Every row gives one point. Each copy is the shape, with its points in the same order, turned, moved and blurred by noise. Say if it was mirrored as well.
(in the rows, 128 means zero)

Shape:
[[174 100 151]
 [154 161 133]
 [133 113 139]
 [136 157  92]
 [113  68  72]
 [122 118  91]]
Copy 1, 6 rows:
[[203 132 113]
 [146 164 105]
 [164 127 135]
 [114 134  95]
 [140  48 123]
 [127 100 114]]
Copy 1 is: only turned
Copy 2:
[[180 124 101]
 [144 163 141]
 [150 112 128]
 [101 162 120]
 [ 95  85  72]
 [102 126 101]]
Copy 2 is: only turned
Copy 3:
[[129 132  73]
 [129 167 123]
 [126 117 112]
 [155 152 154]
 [181  61 132]
 [158 112 146]]
Copy 3 is: mirrored
Copy 4, 6 rows:
[[130  86 112]
 [ 86 125 116]
 [135 126 119]
 [106 158  85]
 [197 154  60]
 [147 156  77]]
Copy 4 is: mirrored

Shape, 10 rows:
[[ 93 195  98 146]
 [132 170  77 155]
 [104 115 154 102]
 [144  84 128 108]
 [109 135 137 123]
 [117 207  76 124]
 [155 123 134 110]
 [115 108 136 126]
 [131  81 104  89]
 [142  84 103 117]]
Copy 1, 10 rows:
[[203 114 140 151]
 [167 144 125 169]
 [126  78 144  95]
 [ 86 102 124 119]
 [149  97 138 111]
 [213 135  98 147]
 [111 130 121 107]
 [114  86 143 123]
 [ 91  79  93 126]
 [ 83  95 113 143]]
Copy 1 is: mirrored
Copy 2, 10 rows:
[[ 84 100 125  61]
 [131  86 139  72]
 [ 96 124  86 160]
 [146 106  95 172]
 [ 97 109 107 136]
 [115 122 122  42]
 [141 128 117 144]
 [109 100 103 155]
 [153  99  63 155]
 [157  87  93 155]]
Copy 2 is: mirrored
Copy 3, 10 rows:
[[126 209 128 140]
 [127 193  86 139]
 [135 104 138 127]
 [129  84  87 127]
 [138 134 137 137]
 [125 215 108 100]
 [158 113  92 113]
 [129 108 114 150]
 [101  87  90 103]
 [114 107  73 128]]
Copy 3 is: only turned

Shape, 10 rows:
[[ 96 146 140 140  96 122]
 [170  76 162 174  99  81]
 [182 111 106 156 101  76]
 [ 76 170 145 127 146 136]
 [158 102 154 172 144 139]
 [133 150  99 147 100 165]
 [ 80  86 102 151 120  97]
 [164  94 125 129 151 153]
 [ 99 182 156 103 115 158]
 [171 126 103 173 132 133]]
Copy 1, 10 rows:
[[104 124 111 130  92 132]
 [190 124 155 113 104 191]
 [206 141 102 113 126 165]
 [ 74 122 131 147 126  91]
 [164  77 161 121 145 151]
 [126  79  75 106 134 114]
 [101 142 111 128 146 189]
 [157  94 146  87 179 131]
 [ 85 114 127 115 102  70]
 [178  88 100 127 152 148]]
Copy 1 is: mirrored
Copy 2 (10 x 6):
[[105 147 142 120 106 116]
 [161  71 129 139  75  63]
 [168  99  91 124 118  57]
 [122 157 179 131 140 148]
 [165  96 132 158  85 129]
 [135 164  94 127  98 144]
 [ 83  87 123 147 145 105]
 [173  89 108 136 107 157]
 [135 172 176  85 111 151]
 [179 125  93 159 106 118]]
Copy 2 is: only turned

Shape (14 x 8):
[[165 156 177 101 121 143 171 124]
 [123 125  83 146 162 103 100 176]
 [124 175 129 154 152 167 118 154]
 [158 116 180 111  80 111 181 153]
 [113 110 108 177 128 131 115 179]
 [111  79  98 156 132 157 114 160]
 [115 164 129 169 150 126 138 114]
 [145 140 132 125 139 135 102 121]
 [192 148 138  82  72 122 199 134]
 [ 77 154 177 127 156 149 128 128]
 [123  65  98 152 142 124 149 156]
 [ 93 176 132 157 166 159 114 112]
 [181 117 160 129  77 117 146 121]
 [146 132 144 164 174 144 128 145]]
Copy 1 (14 x 8):
[[147 148 194 138 147 113 158 120]
 [141  94  76 109 150 129 109 180]
 [135 123 147 136 145 163 131 194]
 [153 103 187 127 109  73 141 110]
 [127  68 115 145 110 130 103 185]
 [ 99  61 105 139 104 155 116 152]
 [106 147 131 159 143 114 137 181]
 [127 126 129 147 147 144 109 139]
 [191 140 170 137  98  89 179  88]
 [ 68 134 183 113 155 128 125 169]
 [109  53  86 141 114 129 146 137]
 [ 83 153 136 155 149 153 127 200]
 [167 116 174 164 111  96 118  96]
 [121 102 140 155 175 144 138 171]]
Copy 1 is: only turned
Copy 2, 14 rows:
[[104 101  68 131  79 121 149 126]
 [156 145 142 125 165 146 142 201]
 [128 158  81 132 111 169  95 174]
 [ 96  67 105 149  79 145 194 146]
 [153 124 125 149 140 190 139 197]
 [166 102 145 133 159 200 118 168]
 [121 160  75 152 149 166 129 144]
 [135 127 124 148 121 131 110 134]
 [124 101 101 119  47 131 209 112]
 [ 58 131  84 122 146 161  96 138]
 [171  87 128 132 168 182 158 165]
 [104 168  77 137 150 162  91 145]
 [126  90 115 173  79 139 165 120]
 [145 118  72 148 146 147 117 176]]
Copy 2 is: mirrored

Shape:
[[ 94 169  94 101  97 169 129 121 182]
 [ 99 153 121 161 145 130 114 141 152]
 [152 119 138 148 114 167 161 167  89]
 [155 131 146  79 156 138 116 166  92]
 [ 88 129 132  63  87 148  98 113 113]
 [127 176 142 105 142 114  95 140 165]
 [ 83 116  99 110 149 105 102 125 112]
 [145 120 174 159 104 103 136 112  99]
 [ 98  82 153  77 117 117 181 160 137]
 [116  82 115  93 129 152  99 100 128]
 [121 106 128 145  92 159  91 186  99]
 [156 171  91 162  89 173 181 167 158]
 [178  89  90 118 109 140 174 183 109]
 [113 106  84 136 111 187 159 107 106]
 [109 156 143  76 130 173 140 117 111]]
Copy 1:
[[ 85 167 100 172 157 116 165 157 158]
 [125  94 125 158 152 114 152 135 121]
 [163 126  88  73 139  85 125 131 141]
 [176 130 140  77 124 136 153 184 147]
 [ 84 164 130 119  93 135 129 197 147]
 [149 116 153 161 123 142 178 160 160]
 [115 108 133 123 134 164 141 171  90]
 [139 107 135 105  80 118 112  92 140]
 [113 114  56  78  93 157 176 155 134]
 [ 85 130 127  94 139 169 112 162 147]
 [155 109  90 126 127 108  82 185 140]
 [164 164  61 148 174  75 156 100 151]
 [188 155  53  73 158 147 129 130 130]
 [ 90 159  93  89 175 104 111 130 116]
 [104 158 136  88 130 106 172 173 155]]
Copy 1 is: mirrored
Copy 2, 15 rows:
[[ 98 134  84  95  99 162  99 195 159]
 [118 151 105 140 158 140  92 151 163]
 [135 117 164 104 161 166 111 136  83]
 [104 101 181  97 142 108  58 136 124]
 [ 55 135 133  97  73 133  97 133 128]
 [111 115 120 142 114 115  61 163 173]
 [ 85 169 121 103 137  80 100 132 150]
 [153 133 152 150 118 133 121  91 113]
 [ 99  95 173  88 126 115 167 139 155]
 [ 80 119  96  66 119 115  99 102 128]
 [ 70 126 134 141 161 141 103 135  74]
 [163 118 104 110 150 191 114 214 101]
 [141  93 146  79 168 114 135 168  66]
 [115 160 106  53 142 169 125 135 103]
 [ 97 128 162  76  98 168  72 145 149]]
Copy 2 is: only turned
Copy 3 (15 x 9):
[[150 145  68  93 158 162  88 126 108]
 [137 162 139 119 165 114 131 116 116]
 [115  52 145 124 126 123 135 108  98]
 [115  96 164  76 132 103 134 180  97]
 [141 116 134  84 135 165  70 177 149]
 [152 171 119 104 146 121 151 170 111]
 [100 162 163  89 134 108 100 144 155]
 [126  98 164 154 120 132 165 143 154]
 [134  65 109  63 157  86 122 144 179]
 [ 80 117 133 107 167 152  81 166 157]
 [137  87 157 153 132  92  76 141 103]
 [137  86  68 132 118 126 145  82  66]
 [ 80  54  97 110 100  83 122 121 110]
 [ 86  96 127 111 136 168  89  86 127]
 [139 104 141  56 140 173 121 155 122]]
Copy 3 is: mirrored
